Each row is a point. The window is the flat piece filled in between its corners: a triangle in 3 columns, a solid with four corners in 4, and so on. A path goes straight from each point to the next, and from the last back to the first. List the points from which the path goes on through the window.
(in the rows, 128 means zero)

Window, 4 rows:
[[163  68 131 105]
 [119 197  88  86]
 [190 155 164 115]
 [139  75 136 138]]
Path:
(1): [195 143  70 109]
(2): [132 107 176  91]
(3): [147 112 161  83]
(4): [176  95 122 156]
(5): [171 181  96  95]
(6): [161 160 175 106]
(7): [113  68 156  97]
(8): [173 123 101 155]
Through the window after points: 3, 7

Window:
[[ 70 197  91 125 123  66 129  84]
 [232 171  68 115  74 182 139  76]
 [142  92 105 122  73 202  79 115]
 [130 150 117  88 113 112  94 164]
 [123 106 142 176 140 143 137  99]
 [183  83 132 113 168 125 187  51]
 [ 93 140  99 131 160 189 161  98]
 [154 156 115 130 131  82  43  90]]
Path:
(1): [149  89  97 153 141 148 149  96]
(2): [131 141 135 115 115 150 138 112]
(3): [162 178 164  82 118 159  74 118]
(4): [123 127  91 134 128 119 114  99]
(5): [144 118  52 116 146  26  76 130]
(6): [146 138 139 128 119 139 116  89]
(7): [102 164 158  94  86 193  80 102]
(8): [111 133  73 143 152 135 157  95]
(9): [152 121  60 156 115 130 131 102]
(10): [140 149 121 102 100 155 114  87]
(11): [151 165 149  94 121 180 165  66]
(12): [219  84  70 137 137 112 147  73]
(13): [158 106  71 132 142 150 170  74]
(14): [212 115 183  93 142 118 154  55]
(15): [ 99 164 179 125  95 136 102  69]
(16): [145  97  46 153 177 165 174 120]
Through the window after points: 3, 7, 9, 11, 13, 15

Window, 9 rows:
[[101 103 183 124 173  56 231 112 185]
 [103 120  50  78 163 168 172 121 109]
 [ 85 110 135 129 127  32 175 137 161]
 [120 116 103 129 155 167  65 111 145]
 [111  91 122  70 154 151 131 156  98]
 [194 125 111 162 123 150  94 120  89]
 [182  77  98 112  93 160  78  99 137]
 [133 159 155  88 149  56 167 122 176]
 [185  92  94 122 160 116  68  79  94]]
Path:
(1): [198  66  93  96 163 139 136 162 131]
(2): [177 126 126 139 174 119 151 169 223]
(3): [136 105  97 102 147 154  85  73  73]
(4): [101 124 159  86 145 124 143  97  71]
(5): [134  68  72  98 152 132 122 200 176]
(6): [121  91 110 124 170 132 167 147 146]
(7): [ 93 155 101  57 143  98 156  76 102]
(8): [ 95 140 167  88 126  71 157  99 101]
(9): [145 102  94 152 145  76 149 155 195]
(10): [188 118 120 122 169 139 128 170 157]
(11): [103 100 142 106  83  78  96  38 123]
(12): [ 96 114 106 115 125 142 114  94 119]
Through the window after points: 4, 8

Window:
[[ 99 128 115 143 203 139  95 214 135 126 179 165]
 [107 148 128  84  98 139 185 155 140 181 166 102]
 [131 121 186 147 133 173 186 143 149 182 157 160]
 [ 40  62 138 135  42  99 173 115 150 149  97 107]
 [125 183  91 174  90 118 164 136 111  81 139 162]
 [118 139  71 151  51 158  87 106 100  79  83 130]
 [108 116 214 110 135 115 195  99  22 141  65  99]
 [ 93 108 194  67 212 120  92 196 131  65 129 212]
 [150 158  98 131  98 111 139 176  97 179 147 180]
 [107 175 148 145  62  96 113  96 132 188 114  84]
 [129 174 107 120 126 118  88 126  77 153 225 171]
 [158 135 125 105 226 116 121 123 108 116 139 186]]
Path:
(1): [180 111 139 126  94  70 138 189 103 106 174 118]
(2): [148  96 193 115 128 100 142 165 128 122 140 117]
(3): [ 31 166  81 120 108 140 112  99  94 145 131 189]
(4): [ 94 166 132 140 125 134 153 122  87 164 104 210]
(5): [148 122 119 107 141 121 125 165 114 117 157 139]
(6): [167  97 167 117 126 109 111 156  71 109 135 110]
(7): [ 80 165 120 115 134 136 144 137 117 145 130 186]
(8): [ 42 181  70 152  92 141 145 151  75 174  68 173]
(9): [154  98 165 119 101  93 138 121 150 129 175 117]
(10): [152  66 135 155  74  78 152 162 108  97 161 129]
(11): [ 82 192 118  91 174 171 123 131 100 133 131 189]
(12): [ 70 136 126 122 168 167 131 142 116 131 119 175]
Through the window after points: 2, 6, 8

Window:
[[210  95 156 144  89 113 134 164 121 149 188 165 106 108]
 [163 111 143  93 141 124 188  96 127 136  98 141 111 169]
 [139 101 130 132 161 156 192 219 154 100 117 147 121 101]
 [ 96 122 118 121  95 147 184  85 125 129 140 129 166 141]
 [129 171 142  79 129 147 111 148  94 167 137 103  94 150]
 [ 88 124 136 138 142  68 108 127 103 125 108 172 144 135]
 [171 106 249  83 125 175  76 136 106 151 144  97  96 171]
 [139  81  71  77 131 121 100  99 121 112  78 130 128 140]
 [104 141  92 118 187  86  49 102 157 157 111 161 144 151]
 [ 88 188 120 112 128  86  53 134 157 200  58 123 146 150]
 [133 140 185 193 161 164 137 144  84 115 125  73 142 106]
 [178 109 152 140 103 153 122 122 119 132 140 215  98  67]
 [138 113 112  97 133  67 137  74 156  50 128 130 127 128]
 [151 169 104  35  99 166 186  61  71 127 117  94 238 127]]
Path:
(1): [105 154 101 112 104 189 160 163 163  85 135 168 141 202]
(2): [144 127 130 125 119 126 118 123 119 127 101 146 142 150]
(3): [128 107 141  99 143 117 121 111 137 139 126 128 125 121]
(4): [112  91 206 109 145 123 116 106  79 163 118  83 136 100]
(5): [159 180  87 174 138 173 171 164 139  77 130 139 148 142]
(6): [122 160 110 120 129 108 102 128 124 145 100 145 124 163]
(7): [111 124 158 110 150 112 102 113 150 170  95 110 163 106]
(8): [143 108 141 122 155 119 150 160 125 130 111 129 125  95]
Through the window after points: 4, 6, 8

Window:
[[168 220 181 131 146 119 107  73 129 208 143 155 195  95]
 [107 143 171  69 197 181 131 102 170 127  92 163 109 114]
 [111 117 107 100 172  72 103 101  98 142 160 131 157 123]
 [119 130 112 164 168 181  90 153  76 178 133 117 103  99]
 [128 124 143 120 104  77  28 129 175  88  57 114 185 157]
 [206 172 154 106 100 144 172 136 180  97  79 103 123  76]
 [222  95 142 209 177  83 101  78 122 156 169 105 149 127]
 [173 157 125 123 113 176 109  96 113 129 208 147 197 117]
 [117 130 111 111  87 141 107  82 103 113 109 120 213  56]
 [153 172 136 108 150 116  71 147 108 103  44 203 147 146]
 [209 185  87 157  66 134  53  59 187 170 171 185 148 124]
 [167 101 127 174  85  85 193 131 131  79  74 112 124 156]
 [181 125  64 153 189 110 162 143 155 136 132 109 238 134]
 [176  84  76 101 134 158 163 152  80 198 123 178 119 155]]
Path:
(1): [152 156  99 128 125 150  94  81 101 148 130 121 179 141]
(2): [180 202 102 137 139 151  44  38 121 114 124 122 179 210]
(3): [156  77 155 121 114  80 187 164 167 140 128 158 151  41]
(4): [151 118 130 133 116 112 103 134 141 149 116 157 164 115]
(5): [174 159  84 102 170 159 125  88 119 110 135 103 171 160]
(6): [162 142 103 132 142 117 131 102 104 125 106 116 165 140]
(7): [141 112 144 149 136 114 126 149 167 145 138 151 146 106]
(8): [159 104 127 117 124 107  88 159 133 130 126 199 187 107]
(9): [131 185 108 154 129 154 106   8 127 149 117  57 144 143]
(10): [195 185 106 131 122 165  90  79 164 162  99  96 137 152]
(11): [155 141 131 136 128 104 111 118 125 150 151 186 184  98]
(12): [150 109 132 139 131 100 104 135 151 128 136 172 161 112]
Through the window after points: 4, 6, 10

Window:
[[ 83  43 143 182 134 109 134 129 109 178 129 141 178 143]
 [106  77  71 159 168 105 129 124 196 170 141  77 136 198]
 [ 92 103  63  94 113 115  69 117 176 107 183 220 176  94]
 [ 60 152 136 140 140 116 153  99 143 172 144  99  98 156]
 [155 127 114 147  64 161 172  81 133 175 150  82 131 112]
 [142 128 133 120 143 231 108 132 233 106 114  86 185 153]
 [175 119  52 142 147 157 159 124 134 171 102 145 136  74]
 [ 23 129  66 201  96 171 174 132 144 112 153 157 156 119]
 [171 161 164 132 145 139 126 140 157 106 100  68 249 159]
 [ 92 147 118 134 116 129 179 164 116 221 208 139  99 146]
 [187 110 122  87 155 153 153 106 168  85 142  93 164 137]
 [166 161 139 165 152  56  79 130  95  88 183 212 144 167]
 [139  88  59 112  95 101 115 144 164 115 144 121  66  98]
 [114 160  82 149 156 156 145 134  72 156  96 121 152 213]]
Path:
(1): [100 135 112 164 153 157 119 142 125 151 160 107 140 145]
(2): [109 117  95 155 151 147 133 116 135 159 190 103 170 100]
(3): [134 118  94 114  87 129 125 122 162 121  92 176 141 158]
(4): [135 117  80  83 109 110 161 115 207 164 111 200 158 171]
(5): [105 104 119 187 150 143  89 132 127 113 192  66 137 103]
(6): [124  78 120 169 182 111  82 121  74 127 200  88 119 118]
(7): [160 196 123 128 101  90 136 135 173 107 118 216 174 179]
(8): [132 116 117 118 114 134 154 123 190 122 132 145 153 129]
(9): [ 90 109  73 162 153 143  90 126 123 167 178 110 141 123]
(10): [134 107  75 207 182 164 116 136  98 108 159 105 136 104]
(11): [ 86 115  97  88  74  97 156 118 219 171 126 139 139 185]
(12): [110 131 105 144 132 120 154 120 143 169 121 155 150 148]
(13): [ 98 104 117 162 112 170  78 170 133 121 227  25 115 147]
(14): [ 71 119 116 153 175 132 101 126 105 200 176 116 124  99]
(15): [123 121 102 137 100 127 168 117 167 122 118 127 137 160]
(16): [140 102 100 123  92 101 150 105 185 148 119 143 176 146]
Through the window after points: 2, 6, 10, 14

Window (14 x 14):
[[ 55 143 204 102 136  84 212 107 142 181  72 168 146 116]
 [107 173 185 182 114 116 189 121 117 204 120 117 181 151]
 [143 155  86  84  81 129  64  81  69 129 121 176 114 113]
 [140 112 203 118 140 150 158 121 125 174  96 157  81  65]
 [122  76 138  81  97  76 167 174 130  91  85 117  67  84]
 [ 84 181 170 103 155 173 136 133 135 128 164 116 156 100]
 [166 170 181  90 139 143 169 146 122 103  86 183  70 128]
 [146  65 109  58 107 149 103  90  67 102 136 141 148 162]
 [111 147  96 141 182 137 149 153 106 212  76 160 181 132]
 [129  82 110 131 141  75  61  53  91  85  89 146 127 155]
 [190 108  79  47 106 123  43  65 144 126  97 135  96 161]
 [166 112 138  67 135  66  94  91  99 105 205 150 163 119]
 [114 178 185 130 158 108 243  85 111 157  96 103 182  73]
 [154 110  69 103 116 149 116  70 138 110 156 186  82 136]]
Path:
(1): [113 125 145 123 175  67 171  75  59 163 111 113  68 158]
(2): [143 130 141  81  99 148 108 112 154 134 104 161 152 117]
(3): [149 131 184 100 104 143 132 104 139 133  84 197 169 129]
(4): [139 117  87 109 147  92 153  92  91 136 127 110  68 125]
(5): [107 148 123  89 134 140  97  82  67 141 122 138  64 118]
(6): [207 131 131  86  90 109 131 129 162 102  89 191 170 139]
(7): [136 100 132  95 105 117 142  99 113 128 100 171 165 137]
(8): [108 141 137  74 164 142 130 102  87 131 154  88  53 115]
Through the window after points: 1, 5, 7

Window (14 x 14):
[[ 96  78 124  64  54 128 137 132 179 126  98  78 133 146]
 [155 153 143 123 158 159 126 145 106  51 147 130 136 130]
 [104 136 135  71  81 119 234 126 137 110 118 171 101 163]
 [135  39 108 153 183  57 141 140 145 196  71 172  99 138]
 [111 100 108 104 179  82 183 164 190 197  91 179 108 118]
 [180 173 182 167 132  66 160 120 132 108 147  63 108  91]
 [128 155  96  97 136  96  65  91 113 152  68 102 102 101]
 [138 127 127 158  23 108 144 111 172 180 119 167 170 131]
 [104  85 121 184  99 101  46 130 230  67 142 129 106 132]
 [134 105 126 101 150 157 206  81 136 111 213  83 129 160]
 [138  98  75 155  79  95 168  95 161  70  99 177 189 101]
 [242  57 107 102 115  82 160 145 194 100 118 175  97 141]
 [124 155 112 139 127 147 156 174 130 118 170  78  68 140]
 [105 133 144 162  51 180 140 121 128 163 155 162 105  62]]
Path:
(1): [151 103 107 111 153  44 136 120 145 142 213 221 155 132]
(2): [ 80  62  97  91  60 121 118 153 141 125 158 182 127 112]
(3): [193 152 135 160 158 110 184  91 192 140  57  94 124 143]
(4): [110 128  84 173 127 168 173 157 222 116  64 152  33 152]
(5): [153 125 131 106 113 100 139 140 112 119 178  97 126 124]
(6): [108  93 123 119 115  64 136 159 181 128 165 159 102  87]
(7): [185 142 141 161 134 161 161  87 134 139  54  84 129 170]
(8): [162 121 123 144 120 143 131 147 207 125 113 117 108 132]
(9): [111  88 145  79 117  52 149 121  66 110 162 144  94 134]
(10): [108 104 118 117  90  13 104 199  93  85 118 136 128 119]
(11): [153 134 123 129 147 170 158 108 167 116 132 134 117 128]
(12): [128 109 117 158 127 142 200  99 170 119  46 122 133 179]
(13): [132 106 119 122 119  91 128 140 148 147 133 159 119 108]
(14): [135  92 140  99 147  55 127 154 142 124 141 155 145 113]
(15): [141 104 112 132  92 128 159 103 174 121 105 139 120 134]
(16): [138 122 130 159  38 161 160 117 165  95  46  66 114 120]
Through the window after points: 4, 6, 10, 12

Window:
[[180 109 118  89 152 123 118 109  74  59 166 110 118 178]
 [109 127  86 110 148 109 140 170 104 110 196 162 122  71]
 [151 126 128 188 116 179 136 132 130 224 137 171 152  78]
 [219 121 164  81 178 139 190 168  72 105 134 126 136 144]
 [119 135  88 149 193 120  48 188 150 163  59 128 108 174]
 [ 65 136  99 126 171 185 103 126 130 150  95 181 165 202]
 [116 117 132 115  41 164 131 133 145 149 120 104  33  58]
 [169 105 130  85 121 110 104 149 129  92 151 160 150  93]
 [128 114  79 127 146 182 176 145 181 116 191 144 138  86]
 [161 141 121 117  56  89 132 171  80  24 164  79 185 112]
 [146  97  89 143 104 147 102 180 123  66 142 175 114 152]
 [147  87 118 126 175 144 116 116  75 124  54 136 129 136]
 [145  66 181 101 177 107 191 100 119 130 101 109  52 173]
 [114  99 165 126 198 184 146 147 112 109 172 126 154 139]]
Path:
(1): [222  47  44  76 104 128 110 118  68 188 178 143 130 127]
(2): [133 168 201 126 187 149 174 186 128  73  89 118 112 137]
(3): [159 130 153 152 172 175 127 129 139  95 113 137  95 139]
(4): [155 105 105  69 136 100 144 195  76 156 136 121 156 132]
(5): [144  70 116 103 121 125 129 190 103 146 158 113 150 153]
(6): [148 171 148 139 158 143 131  82 105  90  91 162  76  81]
(7): [198 141 140 127 180 111 146 105 112 100 118 150  99  61]
(8): [ 93  61  96 109 115 189 117 179  88 135 113 115 162 221]
(9): [129  13 116 123 178 150 114 111  98 171 152 119 179 165]
(10): [146 160 112 120 151 135 133 159 122  89 136 146 116 130]
(11): [140 216 161  92 154 144  88 108  86  95 141 183  96 119]
(12): [147  54  99 128 126 138 162 168 120 125 141 107 128 117]
Through the window after points: 1, 3, 7, 11

Window, 14 rows:
[[105 175 152 134 104 134 108 173 142 132 122 157  93 106]
 [ 77 129 130 175 140 139  93 121 177  87 119 142 130 139]
 [118 136 162 128 152 128 149 135  68 114  81 190 150  76]
 [ 58 160  98 128 239 140  81 190 121 144 124 108 159 169]
 [125 169 118 100  97 239 173 104 106 122 157 163 108  50]
 [132  75 122  82 158 129 104 144 128 119  95 119 113  88]
 [ 74 127  89 194 114 141 106  81 161 185 114 156  87  96]
 [140 142 130 128 249 133 176 112  96 124 141 160  77  65]
 [140 162 125 166 110 148  80 115 114 134 117 151  81 178]
 [ 85 244 135 103  56  98  79 126  40  59 125 204 103 182]
 [154 157 120 158 104  78 104 168 128 141 161 138 150  79]
 [146 199 134 151 119 113 128 172  99  99 142  59 108  73]
 [ 99 159  68 149  79 135 150 161 156 137  96 174 123 171]
 [ 65 145 158 138 113 131 128  68  95 139 138 180  81 196]]
Path:
(1): [127 232 169 121 162  91 123  62 118  93 117 163 152 120]
(2): [103 106  67 151  95 170 122 206 130 156 146 139  79 121]
(3): [ 94 128 110 165 120 150  96 162  84 102 159 162  96 124]
(4): [126 184 128 118 145 127 131 133 162 143  97 135 139  95]
(5): [130 174 119  93 167 113 104  95 128 141  73  92 152 114]
(6): [ 64 137 124 167 144 152 119 190  88 109 161 206  98 138]
(7): [ 93 120 122 130  91 185 104 165  66  62 145 180  75 109]
(8): [135 217 123 152 141  76 138 135 143 158 107  88 145 115]
(9): [112 171 143 143 159 117 122 106 115 133 108 140 130 109]
(10): [119 126  81 128  94 158 128 204 103 132 141 154  88 108]
(11): [105 130 124 157 121 139 134 130 103 132 131 172  96 116]
(12): [128 167 122 113 131 134 138 114 129 119 110 152 108 110]
Through the window after points: 5, 7

Window, 14 rows:
[[103 169 156 102  89  34 151 117 109  48  99 113 137 145]
 [ 89  55 158 134  83 179 160 150 148 148 194 113 154  86]
 [ 78 106 110 121 120 185 116 126  88 104 114 141 156 108]
 [124 105 186  97  97 150 132 107 162 199  81 133 106 125]
 [120 163 147 112 100 131 127 121 121 121 166 178 132 124]
 [177 176 124 119  59 112 126 104  62 143  70  70 219  85]
 [135  86 130  75 132 119  80 140 109 164 122 166 119 118]
 [101 158 182  84  99 124 139 114 107 138 125 128 135  46]
 [109 167 107 149 111  86  58 107 155 110 129 129 133  76]
 [104  89 173 132 166 140 126  74 132 160 135 112 114  83]
 [141 152 138  89 143 130  69 130 162  86 114 169 153 102]
 [161 148 125 113 111 127 115 108 118 109  83 103 104  91]
 [ 89 109 156 137 137 172 103 181 116 114 152  83 145 122]
 [134 114 155 172 138  97  96 159 168 124  99 164 109 107]]
Path:
(1): [147 115 190 148 131 157   7 142 114  96 131 131 142 108]
(2): [ 98 127 131 112 110 117 165 126 146 149 120 147 136 103]
(3): [108 131 115  99 113 128 147 134 136 142 130 121 128  98]
(4): [131 131 193 112 113 141  65 109  97 104 109 131 150 105]
(5): [165  87 139 138  96 160  37 103 108  92  99 130 126 120]
(6): [ 98 149 145 104 129 120 144 143 141 122 131 133 144  94]
(7): [124 128 129 108 139 149 142 143 160 145 153 119 129 117]
(8): [ 94 104 171 121  96 126  91 111 107 105 108 159 120  98]
(9): [140 128 196 192  89 112  74  91 152  93 143 143 139 109]
(10): [133 154 110  84 119 123 115 128 115 128  94 118 145  91]
(11): [113 132  69 105 126 110 153 175 109 138 128  97 137  83]
(12): [112 120 228 135 102 182  71  83 125 107 112 139 141 122]
Through the window after points: 5, 9, 11

Window (14 x 14):
[[ 91 116  72 125 188  54 120 168 121 104 166  81 113 106]
 [ 87  63 213  79 135 124 170 168 162 162 101 177  79 147]
 [154 132  95 195 136 106 161 156  43  82 144  84  93 159]
 [149 104 119 129 178  58 116 123  21 121 141  75 110  90]
 [ 99 113 136  95  73 107 135  96 159 144 120 118 127 101]
 [124 136 180 167 145 160 121 160 146 167  88 173  94 106]
 [168 121 127 132 118 111 125 174  48 117 232   7 145  70]
 [109 149 155  55 100 125 124 158 108 153 167 181 113 113]
 [149  64 122 102 109 103  95 157 136 140 147 155 158 126]
 [132 149 181  87 115 104 130 180 163 147  51 143 133 157]
 [112  99  83 103  81  85 109 181  67 200 170  66 125 100]
 [131 111 141  64 175 167 175 132 186 181  66 181 109 159]
 [175 116 158 100 138  98 175 163 181 156  90 189  48 112]
 [119 123 147 114 103  59 150 142 110 203 203 117 180 113]]
Path:
(1): [137 140 140  97 121 103 110 147 132 168 148 149  91 131]
(2): [139  69 135 109 137 104 220 181 102 118  90 129 110  77]
(3): [128  98 143  45 143 107 196 138 149 122  84 153 165  70]
(4): [128 133 138 176  93  98  78 169  95 169 169  91  67 177]
(5): [160 119 142  54 119  99  84 129 120 138 140 104  91 158]
(6): [111 118 156 121 123 115 168 161 148 153  96 145 127 113]
(7): [100 119 150 130 102 124 171 163 104 125 139 141 126  86]
(8): [143 137 124  84 153  86 114 149 126 172 129 108  94 157]
Through the window after points: 1, 3, 5

Window:
[[ 67  99 196 131 171 155  83 163 103 146  98 249 134  98]
 [122  95 101 177  97  88  93 152  89 170 135  93 108 130]
 [187 148 152 169 118 136 122 131 162 125 147  80  75 104]
 [132 163  65 119  99 140 158 112 147 152 132 102  93 140]
 [ 89 179 123 164 125 136  92 125 139 138  99  67  91 159]
 [169 144  88 148 104  74 127  94 113 134  56  42  84 111]
 [129 140  54 139 117 100 100 154 190 128 112  51 112  87]
 [138 194 130 146 135 117 129 152  63 128 136  69 134  90]
 [118  58 182 110 165 152 168 131 141  35 144  65 156 163]
 [128  27 146 206 180 201 186 118 139  40 107  77 205 148]
 [ 74  87 195 121 155 204 147 205  95 148  90 139 112 109]
 [135 134 112 135 169 114  95 103 114 205 131  66 104  93]
 [ 91  88 212 104 117 190 105 180 162 175  92 187 207 136]
 [190 147  78 127 152 143  82 152  92 125 114  57 101 144]]
Path:
(1): [109 107 150 130 136 159 103 129 122 107 133  56 132  98]
(2): [156 129 104 135 151  95 168 142 150 151 108 132 118 169]
(3): [123  99 135 130 194  91 140 211 137 188  73 134 135 138]
(4): [105 117 137 140 106 159 107 115 108 100 136  87 135 123]
(5): [138  95 117 162 124 187 145 115 129  83 107  92 139 118]
(6): [139 100 164 165 190 114 127 161 133 139 127  76 138 143]
(7): [130 166 157 170 167  92 149 150 116 183 141 138 110 159]
(8): [ 85  57 147  99 125 205  99 139 133  60  87 102 143 100]
Through the window after points: 1, 5, 7

Window:
[[ 89 107 138 134 103  99 131 105  87  58 161   7 161 126]
 [132 106  64 105 116  57 129 184 191 170 175 104 100 101]
 [ 91 158 118 124  78 112 161 143  85 193 179 109 201 161]
 [175 103 133 170 145 105 104 184 128 213 106  83 112  84]
 [197 152 134 123 127 133 110 126 113 110 171 177 151  61]
 [108 171 171 176  82 140 137 165  91 106 142 129  44 180]
 [131 155  77  81  63  64 166 154 148  78  85  79 122 147]
 [134 114 116 123  95  53 136 101 175 136 138 145  99 144]
 [110 132 173 192  44 140 156 142 140  90 147  91 120 162]
 [ 85 155  75 137 157 121 215 155 120 115 112 167 165 144]
 [ 77 114 112 105  94 131 209 148 123 146 104 108  99 146]
 [ 58 129 141 160  82 146 119 107  95  38 100 135 149 111]
 [ 79 110 181 115 165 111 142 151 137 123  98 145 193  83]
 [ 54 143 176 135 145 152 115  82 182  83  80 112 149  99]]
Path:
(1): [ 94 109 149 131 109 127  95 127 142  99 113 117 158 180]
(2): [141 113 125 148 119 160  95  94 151  75  81 103 169 172]
(3): [102 149 152 129 104  95 161 168 109 128 153 141 114  87]
(4): [ 95 139  99 139 106  86 159 125 127 151 117  99 122  95]
(5): [125  97 156 110 107 149 159 177 124 112 118  95 123 169]
(6): [128 113 126 143  99 134 132 144 117 134 152  85 160 141]
(7): [ 43 178 131 114 101  69 178 123  94 148 121 125 141 115]
(8): [ 76 170 155 182  62  84 202 192 126 106 135  98 111 109]
(9): [127 116  90  89 132 129 121 112 133 118 113 123 128 157]
(10): [129 102 127 138  91 122 140 164 138 108 130  85 138 155]
(11): [ 66 222 152 156  67  91 172  93 145  93 121 145  85 100]
(12): [ 79 147 140 141 111 133 167 120 133 106 107 115 114  88]
Through the window after points: 2, 4, 6, 8, 10, 12

Window:
[[116 120 136 205  96  80  90  72 134 150 137  98 157 113]
 [137 183 181 183  72 114 102 142 123 130 139 136 159 110]
 [ 64 152 128 168  99 133 106  91 131 100 173 136 147  99]
 [132 134 153  88 184 165 198  36 120 166  98  87 107  74]
 [120  97 176 126 166 130  82 149  80 109 117 111 115 119]
 [109 117 137  93 115 139 133 150  65 109  97  44 153 115]
 [109 139 137 179 107 174  71 112 159 135 102 117 180 116]
 [ 85 100 130 112 116 127 132 156  81 155  67 123 109  76]
 [158 106 100  81 156 182 164  84  99 203 157  96 110  88]
 [158 118  85 104 175 143 197 105 130 134 102 108 100 129]
 [115  84 144  35 179 147 212  96 146 199 124  94 121 131]
 [165  97 111   7 154 139 168  55 123 153 100 122 121  95]
 [102 184 125 178 144  89  72 131 149 138 144 108 183  70]
 [ 92 174 130 172 132 117  96  92  82 155 121 144 186 140]]
Path:
(1): [ 98 158 158 114 137 128 149  86 138 169  81  98 102 153]
(2): [132  76 106 104 162 153 137 123 108 152 174 127 204  74]
(3): [148 108 122 174 133 144 168 106  73 139 111 136 161  83]
(4): [ 93 151 140  85 144 119  88  92 170 156 137 105 119 109]
(5): [131 137 126 127 118 141 107 100 116 157 119  86 122 121]
(6): [109  91 132 108 161 148 150 136 122 109 118 151 182  95]
(7): [121 114 123 162 153 137 125 121 122 160 100 115 212  75]
(8): [111 161 131 125 137 108 111 113 134 137 139 107 127 100]
Through the window after points: 1, 7
